Rows are points. Each table stands for the endless flat space through its points: a line for two points, a plane for three, and so on. The two share one point or none. Which?

First, 2 rows:
[[ -7 -10 -20  -1]
 [  2 -22  -2  -4]]
Second (2 x 4):
[[ -4 -18 -11   3]
 [  0 -18  -7  -5]]
They share: [ -1 -18  -8  -3]

First:
[[  8 -13   7 -18 -14   6  -1  10]
 [ 28 -18  17  -3 -14  -4   9 -15]]
Second (2 x 8):
[[ 35 -16  28 -21  -8   9  17  -8]
 [ 10 -16   3  -1 -18  -6  -3  -3]]
They share: [ 20 -16  13  -9 -14   0   5  -5]

First (2 x 11):
[[ 12  10  -8 -23 -13  15 -22 -11 -20 -18 -27]
 [ -8  -6 -16 -15  -9  23 -14   9 -16   2  -3]]
Second, 2 rows:
[[-16  14 -10 -34  -7  37 -35   4 -17  -3 -16]
 [  9  -1 -15  -4 -17  12 -10  -6 -22 -18 -21]]
They share: no point

First, 3 rows:
[[ -8  30  -5   2  19 -11 -12 -12 -25  -5   5   2   0 -28]
 [  2  22  -1  -2   9 -15  -4  -2 -19 -15  -1   2  -2 -16]
 [  7  25  -1  -6   9 -17  -5  -2 -18 -18  -3   1  -1 -18]]
Second (2 x 14):
[[  2  12 -20 -15  15 -11  10   2 -23 -27 -10  -3   4 -16]
 [ -8  27  10  10   5 -21 -15  -8 -13  -2  15   2 -11 -16]]
They share: no point

First, 2 rows:
[[-11  17  -6   7  25  -5  21 -28  30  11 -29  18 -11 -23 -16 -18   9   0
   15   9]
 [-12  15  -3   5  23  -8  17 -25  27  11 -23  15  -7 -19 -12 -13   6   2
   17   5]]
Second (2 x 20):
[[-23  17  -4  -5  27 -19  11 -20  17  15 -10  15   3 -12  -5  -8  -4  -1
   16  -3]
 [-31  21  -8 -13  37 -25  19 -28   5  21 -10  23   9  -4  -5 -16 -10  -9
    4  -9]]
They share: no point

First, 2 rows:
[[  1  -4  15  23  25   3  30  32   3   2  29 -12  -4  -1 -17  -7  27   1
  -30  -3  17  37  35   5]
 [-19  21 -15   3   0 -12  15   7   3  17   4 -27  16  24  -7  18   7  -4
   -5   7  17   7   5 -25]]
Second, 3 rows:
[[-17  20  -9  -1  19   0   9   8  18   2  26 -39  -4  -1 -23  14   9 -20
  -30  15   5  16  20   2]
 [ -1  24  -9  19  23  -6  29  20   8   6  28 -17  -6  19 -25   8  23 -14
  -20  -3   5  14  20  -6]
 [-13   0   3  13  -1  -9  23  20  -7  18   1 -14  21  19   2   5  14  13
   -5   0  29  23  14 -24]]
They share: [-11  11  -3  11  10  -6  21  17   3  11  14 -21   8  14 -11   8  15  -2
 -15   3  17  19  17 -13]

First (3 x 24):
[[ 18   2   5  19  15 -13  13 -10  16 -19  -4  11  11   2   0  -1   5   9
  -15 -30  13  -7  -4   6]
 [  9  -4 -10  19  15 -31   7   5  25 -10  -7  11  11  14  15  -1 -13   9
  -18 -18   7   8  -1  -9]
 [  6 -24  -6  13   9 -25  -1   7  16  -1 -11  20  -7  21  23  -1 -25  -3
  -22  -2   8  10  -9  -8]]
Second, 3 rows:
[[ 10 -30  10   7   8 -19  11 -18   5 -14 -25  22 -28  11  21   7 -31  -5
  -23 -24  11 -13 -30 -13]
 [ 20 -22  10   9   4 -11  11   0  -1 -16 -11  26  -6  15  11   5 -13  -1
  -25  -6   5   1 -12  -1]
 [ -5 -28  -5  10   7 -17  -4 -11  21  -2 -19   8 -20  12  16 -11 -19   1
  -16 -27  17  -7 -33   0]]
They share: no point

First:
[[ 18 -17  14 -20  -6  20 -13  24  19 -26 -13  -5   7  -1   4  14   4   5
   17 -17 -28  13 -14   5]
 [ -6  -6  -6   4  -8   9 -15  15   1 -15  -5   4   5  16 -10  15 -21 -16
   21   3 -20   3  -2  -4]
 [  1   0   2  -3 -15   3 -22   3 -10  -9  -3 -10 -15   4 -20  -1 -11 -31
    9   8  -5   7  14  -3]]
Second (4 x 24):
[[  3 -12   6 -28 -14  -7  -7   2 -17  -9  -5 -22   4   5  -9  10  -5 -33
   12  -2  -7  12 -18   3]
 [  8  -9  22 -45 -18  -9 -14 -16 -30 -14   3 -20   1   3 -17  27 -16 -36
   26  13  10   2 -26  23]
 [ 11  -4  21 -33 -19   0 -26 -13 -19 -18   0 -14 -11  -1 -18  20 -13 -29
   21  13   4   4 -11  20]
 [ 10  -9  18 -17 -23  18 -34 -14  -2  -7  12 -21  -5   9 -13  23  -1 -29
   28  31  -3  -5  -5  28]]
They share: no point

First, 2 rows:
[[ 10  22 -18 -15  -4  18 -11   8 -20 -13 -17 -12   8   9 -11 -21 -15   5
   12  -8  -7  -4 -24  13]
 [ 26   6  -6 -23   8   6   9  28 -24  11  -9  -4  -4  -7  -3  -9   5  25
   24 -12   9 -24 -12  29]]
Second:
[[  7  11 -23 -21  -2  19 -10   5 -14 -20 -11   1  17   8 -12 -13 -16  12
   15  -7  -5  -8 -31  25]
 [ 15  19 -17 -18  -8  22 -12   4 -14 -20 -19   2  18   5  -6 -18 -13  11
   17 -13 -12  -8 -35  27]
 [ 28  32  -6 -14 -17  25 -11   7 -17 -16 -32  -1  14  -1   3 -26  -8   7
   18 -24 -23  -8 -38  25]]
They share: no point

First (3 x 24):
[[-22  -5   1  22 -10 -16  10  24  -4 -16  12  -7 -20  -3  16  -6  -6  16
   21   2  14   8 -14   4]
 [-26  -7  -5  23  -6 -12  19  27  -4 -11  24  -6 -20  -6  22 -11   2  16
   29   9  13   9 -17   3]
 [-17  -7   7  38  -6 -12   7  33  -4  -8   6  -9  -8   3  16  -5 -16   7
   17  -6  16  18 -11  18]]
Second, 4 rows:
[[-38   1  -7   9 -20 -22  -1  32 -25 -30   6   3 -29  18 -13   0 -21  12
    6 -22  22   3 -14   9]
 [-16  -1  15  12  -8  -6   3  37  -7 -36 -12  -7 -17  -6   3   1  -4  17
   23  -6  20   5 -14  -2]
 [-48  12 -23  30 -41 -32 -20  15 -13 -12   0 -14 -38  18  -2 -22 -29  19
   -2  -8  12  -8   7  11]
 [-18 -16   5  11  -5 -34  16  15 -18 -17  28  11 -19  16   3  18 -25   6
    2 -23  19  20 -28  16]]
They share: [-18  -3   7  21 -14 -20   1  21  -4 -21   0  -8 -20   0  10  -1 -14  16
  13  -5  15   7 -11   5]

First:
[[ 26   4 -30  20  17   0   7 -16   1 -15 -12  14  15  21  -7  25  -6 -22
   -4   6  12  11   1  15]
 [ 23   6 -25  16  12  -2   6 -11   3 -13 -11  14  16  17 -10  22 -11 -21
   -7   5   6  12   6  10]]
Second:
[[-19  25   0  28  12  -5   6   2  15  15 -18  13   4  27 -41  15 -21 -29
  -34 -17  16   1  41 -18]
 [-11  23  -8  24   4 -12  -5 -16  12   6 -28  17  13  12 -40  14 -31 -27
  -22 -19   6  -3  31  -6]
 [ -1  29  18  36  30   7   2  -6  17 -37 -12 -17  -2   7 -31 -23  -9 -59
  -16 -33 -24 -11  33  26]
 [ -2  20   9  28  28   4  12  -7   1 -10 -11   8  -1   4 -42 -17 -27 -36
  -18 -31   0 -20  45   5]
 [-22  25  -1  28  13  -6   7  -2  11  20 -21  18   4  24 -47  13 -27 -26
  -33 -21  20  -5  45 -20]]
They share: no point

First:
[[ -1   1  12  -6  -1  -2   0 -18  31   6 -16  -5   7  13 -12   3   2   8
  -25  17   6  27   6  11]
 [-13  19   0 -18  11 -11  12 -12  16   6   2   7  22  28 -12  18   2  -1
  -16  11  12  24  -3  23]
 [-24  23   4   1  37  22   3  16  -4  11   6  28   7  -2   3  -7  -8  22
  -14  13   5   5  30   4]]
Second:
[[-10  32  19  -6  15  22  13   9  19  22   5  27  43   9   8  17  10  12
  -31  10  13  11  16   3]
 [ -8  16  11  -9  17   6   8   0  13   7   1  12  20  13  -2  11   9  11
  -19  11   8  16   8  14]
 [-13  21 -14 -13  25   0  -1 -17  17  19  -4  24   0  11   0   7 -15  17
  -21  22  23   8  10  14]
 [-10  32  -6 -12  23  12   3 -11  23  30  -1  35  19   8  10  15  -9  19
  -31  21  28   3  13   7]]
They share: [-15  17   4  -8  19   4   6  -2  11   8   0  13  13  13  -6   5  -2  10
 -17  13   8  17  12  13]
